Each row of a before or after table is a point. One or more steps were done to the points. Then noise was added and the rows were shuffled. The steps act on how far a point lies along the listed directions, d1 being the first. What was done? A step turns or swaps two directions, mirrors them in a line or flattens them onto one, adds a multiple of one to another, or multiplies one. Angles are multiples of 10 degrees, from the lower direction toward the higher: turns from -170 to 170, lines from 10 to 170 but not 90. Use the fewest steps. Two steps may share a direction if one is a turn and the other turns, adds or multiplies; they go together, in the order done. Otherwise the lowest direction goes first.
In the rows, zero is written as 128.

Directions:
(1): [115  77 133]
(2): [168 115  96]
(3): [160 124 170]
Before, 10 rows:
[[103 122 100]
 [163 117 158]
 [ 91 128 125]
 [ 32 158 159]
 [ 86 120 167]
 [104 124  97]
 [109 101  90]
 [112 133  90]
 [152 107 142]
 [ 97 117  99]]
After, 10 rows:
[[ 94 127 129]
 [165 117 161]
 [ 96 119 179]
 [108 122 104]
 [159 107 152]
 [107 123 101]
 [121  99 105]
 [104 115 106]
 [ 31 158 157]
 [110 133  89]]
Steps: add 0.7 times d1 to d3

Directions:
(1): [147 179  85 122 122 116  93 162]
(2): [ 95  98  89 150  82 136  98 110]
(3): [141 137 179 123  80  88 103 122]
(4): [ 90 160 133 181 122 105 163 145]
(5): [108 176 134  99 100 172 145  98]
(6): [ 78 113 138  84 124 124 127 179]
Before (13 x 8):
[[159 172 100 106 124 109 101 170]
 [169 176 143 127 146  95 135 140]
 [107 120 156 131  58 136 115  96]
 [137 104  89 119 171 132 117 176]
 [132 141 127 125 164 108 130 146]
 [124 118 157 145  67 133 114  75]
 [108 115 129 110 159 111 149 180]
 [144 104 172  86 111 128 109  69]
 [ 86  86 183  85 103 131 125  86]
 [116  80 210 118  83  97  98  84]
 [147 162 152 107 138 124 137 135]
 [154  77 183 139 100 118 123  93]
 [124 108 121 107 152 118  96 200]]
After:
[[100 109 225 145  93  80 129 101]
 [139 158 194 148 106 117 156  99]
 [ 85 128 161 159  86 104 137  80]
 [159 122  98 114 101 119  77 110]
 [129 111 103 117 138 123  98 127]
 [126 161 196 128 103 121 159 121]
 [ 64 114 194 121 107 114 156 101]
 [102 106 109 130 133 115  94 197]
 [132  95 185 169  97 104 144 103]
 [127 125 114 111  96 138  97 113]
 [111  83 106  94 139 127 115 162]
 [141 160  83 120 103 111  89 162]
 [114 105  78 144 154 126 119 176]]
Steps: turn d2 and d4 by 140 degrees

Directions:
(1): [175 164 147 155 127 104 143 167 183 156 117 113]
(2): [134 108 134 155 163 111 198 125 104 146 158 169]
Before, 13 rows:
[[147 147 131 120 112 116  90 152 154 129 116  95]
 [150 151 139 147 123 133 107 148 128 147 117 127]
 [112 167 147  88 112 136  67 132 173 113  66  57]
 [ 97  90  97  76  96 172  91  97  98  88 153 103]
 [ 98 111 100 104 150 136 157  75  59 118 143 194]
 [200 134 146 170 147  85 178 141 191 164 143 132]
 [106 131 139 126 155 150 160 130 116 143 147 129]
 [170 160 138 134 123 122 140 142 159 157 106 125]
 [137 141 108 142 112 126 114 115 143 115 108 129]
 [ 69 139 126  81 100 163  38 121 155 111 116  81]
 [ 93  79 127 129 173 126 183  95  79 121 169 167]
 [ 92  77 122 129 138 139 167  79  52 125 173 169]
 [117 122 123 102 111 143  86 114 108 118 144 113]]
After (13 x 12):
[[158 169 148 127 116 113  94 164 205 137 104  75]
 [127 155 144 124 140 145 136 150 152 147 128 104]
 [141 123 129 133 147 128 179 115 105 146 135 164]
 [118 123 124 103 112 141  87 115 110 119 143 113]
 [125 123 100 141 125 131 132 101 117 111 121 145]
 [ 36  98 116  82 128 170  81  86  94 103 147 122]
 [111  97 119 120 145 122 142 114  84 119 152 148]
 [132 124 134 146 140 138 134 129  91 142 133 154]
 [116 114 101  77  80 167  66 112 131  93 137  78]
 [160 197 120 103  96 122  70 137 182 132  81 107]
 [181 107 141 170 165  89 203 122 155 160 164 159]
 [ 55  86 128  89 161 146 145  74  61 100 121 137]
 [161 175 145 129  79 126  69 152 190 143 104  70]]
Steps: swap d1 and d2

Directions:
(1): [128 196 136 112 106  80 161 136 148 106 114 112 126 101  55 111 130 133]
(2): [154 117 171 161 162 116 151 175 105  96  69 136 161 127 135 136  91  94]
(3): [101 106 192 167 130 120  76 135 189 150 141  85 128 131 103 127 121 121]
(4): [121 140 133  82 209 139 153 146 136 191 119 110 131 145 121  97 154 114]
(5): [142 187 152 102 141 176 118  87 156 101 128 126 102 157 148 136  70 106]
Before:
[[123  90 107 133 122 135 131 160 106 143 112 161 153 130 153 140 154 108]
 [100 117 204 180 149 105  95 158 161 147 113  87 157 116  92 113 129 127]
 [133 150 124 106 122 135 124 100 138 123 138 131 121 123 124 114 139 110]
 [117  87 133 175  96  94 105 129 102 101 120 150 142 117 129 136 128 118]
 [ 82  99 182 199 110  95  61 131 212 134 164  73 133 101  80 150 135 139]
 [124 217 182  82 158 196 114  83 205 109 120 103  82 163 131 122  34 105]
 [139  39 106 116 167 146 126 148  91 156 132 133 150 139 177 144 160 110]
 [135 174 129  98 123 135 138 124 119 117 126 144  91 128 121 130 126 132]]
After (8 x 18):
[[124 130 137 119 129 127 110 108 147 140 141 118 126 123 119 110 149 110]
 [117 144 163 118 145 140 106 136 149 151 135 117  95 136 120 127 133 126]
 [113  53  47 140 149  95 154 164  75 163 146 148 161  93 137 138 212 163]
 [134  94 110 135 141 138 122 113  78 117 116 169 134 143 172 135 121 107]
 [139 152 115 124  91 144 134 128 122  93 109 166 135 131 144 151 108 103]
 [161 148 113 123  63 116 140 107 111  40 124 142 127 112 124 166  95 117]
 [124 105 106 144 145  89 168 173  64 138  98 145 174  97 116 108 174 149]
 [ 66  74 200 177 133  87  80 174 210 184 135  65 137 104  61 103 146 145]]
Steps: swap d1 and d4; turn d3 and d5 by -100 degrees
